Each row is a point. Each copy is the shape, with its points in the same order, stretched, turned, moved and blurred by noise. Say if it was mirrored as well.
(in the rows, 128 means zero)

Shape (8 x 3)
[[106  99 139]
 [160 142 151]
 [149 116 100]
 [129 133 137]
 [180 116 109]
 [ 98 112 147]
 [149 177 135]
 [129 209 191]]
Copy 1 (8 x 3)
[[ 86 131 132]
 [135 139 155]
 [130  90 118]
 [116 134 138]
 [141  89 138]
 [ 82 149 133]
 [163 157 138]
 [159 209 180]]
Copy 1 is: only turned
Copy 2 (8 x 3)
[[ 96 107 115]
 [149 157 135]
 [144 114  93]
 [127 137 116]
 [173 113 110]
 [ 92 124 115]
 [147 191 116]
 [124 237 153]]
Copy 2 is: only turned

Shape (8 x 4)
[[157 179 137 101]
 [158 117 140 100]
 [130 113 129  98]
 [ 44 136 135 191]
 [148 116  86 102]
 [106 132 129 152]
 [167 108 127 116]
 [160 115 136 139]]
Copy 1 (8 x 4)
[[184 145 137 100]
 [153  94 131  92]
 [141 109 105  99]
 [ 49 188  81 163]
 [178  85 100 141]
 [106 136 111 140]
 [151  80 134 105]
 [137  90 149 118]]
Copy 1 is: only turned
Copy 2 (8 x 4)
[[127 177  99  89]
 [125 115 101  82]
 [118 110  98 104]
 [130 118 156 227]
 [152  94  69  85]
 [137 119 126 147]
 [141 108 103  74]
 [140 111 134  96]]
Copy 2 is: only turned

Shape (12 x 6)
[[133 119 153 120 172 186]
 [122 122 129 116 144 121]
 [ 83 121 104 115 117  82]
 [ 93 152 100 152  94 108]
 [138 128 105 162 125 182]
 [102 125 139  99  92 120]
 [120 117 128 101 142  80]
 [130  81  97  50 148  88]
 [145 203 123 185 107 159]
 [162 141 114 151  94 137]
 [ 81  95 117 101 129  54]
 [108  68 164 124 148  87]]
Copy 1 (12 x 6)
[[168 130 154  83 132 127]
 [126 149 128 113 138 112]
 [123 170 104 158 158 103]
 [113 131  98 181 132 129]
 [150 114  87 120 103 148]
 [146 165 148 151 111  97]
 [105 159 129 114 147  85]
 [120 214 116  87 132  78]
 [ 88  58 131 153  96 167]
 [102 102  98 131  77 122]
 [123 189 105 141 174  68]
 [149 153 114 104 160  46]]
Copy 1 is: mirrored
Copy 2 (12 x 6)
[[185 124 139 117 150 125]
 [134 133 117 113 131 138]
 [ 98 112 115 127 111 164]
 [108 118 140 160 101 143]
 [166 121 131 168 113 120]
 [114 103 131 105  98 142]
 [108 129 104 106 134 144]
 [144 121  62  77  96 181]
 [139 162 178 186 106  97]
 [135 142 124 156  95  99]
 [ 83  98  91  96 129 167]
 [109  89  82  88 171 122]]
Copy 2 is: only turned
Copy 3 (12 x 6)
[[100 125 145  87  68 186]
 [126 134 111 118 113 132]
 [127 145  85 162 127  83]
 [133 171 109 191 135 126]
 [124 128 126 152 103 211]
 [164 154 127 162  99 106]
 [142 129 108 118 139  85]
 [174 109  58  93  93  84]
 [138 195 154 167 149 218]
 [172 151 129 166 143 178]
 [135 119  88 155 129  49]
 [115  81 146 133 112  77]]
Copy 3 is: only turned
